Each row is a point. Examples show where two turns around zero, p and q, send a point. Where does a point land after both, in the order given? Backwards means that the second turn is done in reverse. Each puzzle has new turns, and all numbers are rounded.

Turn p:
[-24  46 -18] -> [-22  43 -26]
[26 34 14] -> [33 31 -3]
[-48 -12  14] -> [-44   2  26]
[ 46 -69 -11] -> [ 33 -77   2]
Turn q:
[ -8  20 -21] -> [-12  14 -24]
[ 35 -24 -53] -> [ 12 -46 -48]
[-67   9  31] -> [-51  33  43]
[40 -5 44] -> [52 -1 30]
Where do these land?
q, then p: [-25 -13 -14] -> [-30  -5   8]
q, then p: [ 3 50 80] -> [56 73 20]
q, then p backwards: [  1 -47 -25] -> [ -2 -48 -23]
q, then p: [-31 -18 -26] -> [-42 -11   6]
p, then q: [ 52  28 -15] -> [ 37 -10 -48]

Turn p:
[-17  11 -14 -24] -> [-12   3 -12 -30]
[-28  32  15 -11] -> [ 14  19  11 -38]
[ 64 -39 -16  -4] -> [ -1 -42 -37  53]
[-14 -42 -44   5] -> [-60 -11  -3  15]
[ 19 -19  45  35] -> [ 31 -12  37  38]
[-53   5 -33 -62] -> [-44  -9 -17 -74]
[28 52 48 61] -> [72 51 23 35]
Turn q:
[-38  43  69  54] -> [-55 -10  43  77]
[-23  11 -32  15] -> [ -9   5 -39  16]
[44 43  8 12] -> [31 37 26 31]
[  1  25  24 -56] -> [-23  42  32 -33]
[  7 -22 -16 -22] -> [ 12  -4 -10 -32]
[ -5 -40 -76  10] -> [ 31 -23 -75 -20]
[ 14 -59  22 -13] -> [ 13 -46  23 -39]
Where do these land?
p, then q backwards: [ -6  72 -10   8] -> [ 26  33 -44 -41]
q, then p: [-11 -60  41  14] -> [-18 -62  38   7]
q, then p: [  9 -33 -87   7] -> [-42  -8 -80  25]
p, then q backwards: [ 26  15 -15 -61] -> [-16 -43 -52  -4]
q, then p: [-25  -5   2 -35] -> [-11  -5  -1 -42]
q, then p: [41 19 29 28] -> [44  4 21 36]
p, then q: [-35  -8  40  39] -> [-17  -3  62  18]

Turn p:
[ 22 -23 -25  30] -> [ 13 -43 -23   3]
[-39 -11  17 -54] -> [-43  41  10 -35]
[  3  23 -31  37] -> [ 46  -6 -24  12]
[-44 -11  72 -38] -> [-73  53  21  12]
[ 58  22 -34  25] -> [ 58 -45  14   7]
Turn q:
[ 32  52 -31  38] -> [ 38  10 -66  16]
[-39   1 -61  38] -> [-51  -7 -64  -3]
[ -2 -41  18  48] -> [-33  13  10  55]
[ 28 -33  14   1] -> [  6 -18  26  32]
[-64  15  41 -36] -> [-24  43  38 -58]
[  1  31   4 -55] -> [ 32  -6  14 -52]
[ 44 -26  15 -32] -> [ 30 -35  40  13]
Where do these land?
p, then q: [ 10 -21 -49  -1] -> [  0 -51  17  -8]
q, then p: [ 37 -42 -22 -24] -> [-47 -39 -20  10]
q, then p backwards: [-25  34  26 -23] -> [-19  22 -19 -42]
q, then p: [ 45  19 -15  58] -> [ 55 -42 -31  13]
q, then p: [-67  10  61 -10] -> [ 4 80 43 14]

Turn p:
[ 2 24 64  6 38 54] -> [-1 -2 30 38  1 82]
[ 50 -14 -18   3  25 -17] -> [ -7  36  23 -35  27  -8]
[ 41 -23  65 -52 -62  -5] -> [ 44   6  78  20 -62 -27]
[-60  22 -27 -57 -14 -34] -> [ -8 -42 -45 -39 -61 -15]
[ -5 -84 -84  32  18  31] -> [ 62  41 -68 -22  73 -24]
[-35  10  18   1  -5 -50] -> [-18 -58   6 -12  -8 -17]
[24 43 21 53  2 28] -> [-44  18  15  54  25  22]
[-40   7 -15   7  13  -6] -> [ -8 -27 -34  -7   6   7]
[ 23  15 -23   7 -15  -2] -> [-20  27  -4   3  -1 -21]
Turn q:
[-60 -28   2  26 -44  30] -> [-18 -29  53   4  35  52]
[ 23  -2   2 -32 -19   1] -> [  3  12 -22 -18 -22  22]
[-29   4  -4  28 -18 -35] -> [ 10 -10  13  50  12  13]
[ 97 -18  26   2  31 -14] -> [ 65 -12 -43 -43 -39 -45]
[-26 -12 -69 -74  52  31] -> [-111    0  -24  -22  -29  -23]
[-20  27  -6  56 -38  18] -> [16 -4 11 18 70 23]
[ 16  29  49  -7  37 -31] -> [ 36  43  11   9 -28 -42]
Where do these land?
q, then p: [ 35 -33  40 -12  17 -14] -> [ 11  21  34   4 -33 -42]
q, then p: [-43 -46 -12 -42  22  27] -> [ 42 -58 -14  23 -35   1]
q, then p: [-95  15  16  23  -2  37] -> [ -4 -62  28  23  14  77]
q, then p: [  4   2  36  11 -65  34] -> [ 13  49  16   7 -18  60]
p, then q: [ 16  34 -12  -6 -24 -94] -> [-12  10  43  58 -63  38]
p, then q: [ 39  45 -24   7  26  14] -> [-37  44  22  13  33  -1]
p, then q: [ 45 -17 -44  19  26  -4] -> [-24  51 -11  15 -10 -41]

Turn p:
[ 34 -11 -17  -1  55  30 -14  12] -> [ -8 -35  -4   1  43  49  15  10]
[  6  13  60 -16  -8 -26  -9   9] -> [ -7  42  26 -38   9 -22  22   2]
[-40   0   8  -5 -36  10 -55  41] -> [-16 -12  63  30 -16 -40  14  21]
[-18  40   8  48  29  36  14 -27] -> [ -4  22  10  12 -33  71 -13 -17]
[-71  -6  23  -4 -24 -20  16   4] -> [-21  48   4  38 -27 -43   1 -14]
[-30  -1 -22  10 -31 -68   3  -7] -> [-14  17 -11   3 -13 -54 -59   2]
[ 41 -32  24  13   0  24  23  -6] -> [ 43  -3  -4 -12  26  16  21 -34]
[ 42  -1 -56 -21  24  11   1 -49] -> [ -7 -60 -55 -29  -3  30 -10  -3]
[ 36  -3 -27 -25 -10   3  21  22] -> [ 32 -21 -29  -6  15  -8   9  32]
Turn q:
[  6  72  15 -15 -27  23 -15  12] -> [  8  21  11 -35  -4  38 -13 -62]
[ 24 -18 -31   7 -27  20 -29  51] -> [ 17  36  25 -36 -21 -20 -37  28]
[ -6  52  23  -7 -18  27 -75 -37] -> [  7  42  -9  27 -34  12 -24 -83]
[ 25 -30   5   8 -24 -41   6   0] -> [  2   2 -29 -20 -22 -23  30  28]
[ -2 -25  23 -16  27  18  28 -16] -> [ 19 -49   3  25   8   1   4   6]
[  2 -15  16  14  97   6  23 -24] -> [-17 -62  22  48  46 -45   9 -12]
[ 24  11  12 -26   5   4  -8 -10] -> [  2 -22  -7  -9 -18  -3 -10 -26]
[-71 -16  -5  28   0 -12  35  18] -> [-11  19  23  28  34  35  36  48]
[-54 -15  -3   0 -26 -62  24  22] -> [-36  18   0  -2 -10  37  55  52]
[ 25 -24 -56 -10  16  15  16   7] -> [-10 -18  -6 -15  17 -20 -49  37]
[ 27   7   2  17 -22   2  -6 -23] -> [ 18  14 -32 -10   1 -14  -1 -16]
Where do these land?
p, then q: [-19  49 -17  16 -11   0  22 -11] -> [ 18  45   2 -27 -15  15 -20 -10]
q, then p backwards: [  5 -36  11 -53  31  -9  44  10] -> [ 23   8 -53 -20  -6  33 -49   5]
q, then p: [  3 -20  27  20 -16  -1  15  20] -> [ 30  17 -17 -16  19   1  11  15]
p, then q: [  6 -38   9 -22  10  12  10 -18] -> [-14 -22 -28  15  27  -1  -6  17]
q, then p: [-39 -31 -16 -28  23  57 -58  24] -> [ 11  10 100 -24  -7  -4  -5 -20]
q, then p: [-12   1  19  -7  36  -4  -6  31] -> [  1  36  11  -1   6 -12  16 -31]
p, then q: [ 28  51  15   7 -45 -30 -12 -15] -> [ -1  -9  -2 -37 -67  25  -3 -19]
p, then q: [-68  31  -1 -15  23 -48  23 -37] -> [-42  71  -3  10   8  58 -12 -11]
q, then p: [ 59 -17 -13  41 -70   8  -6  29] -> [  3 -14 -26 -59   3 -20   8  81]
q, then p: [ 27 -15 -39  15  45 -18 -22  -2] -> [-46  22  12   7  13 -35 -36   6]
p, then q: [  9  25   4  26 -26  33 -10 -31] -> [ 49  -1 -27  -7 -28  11  -8  -6]
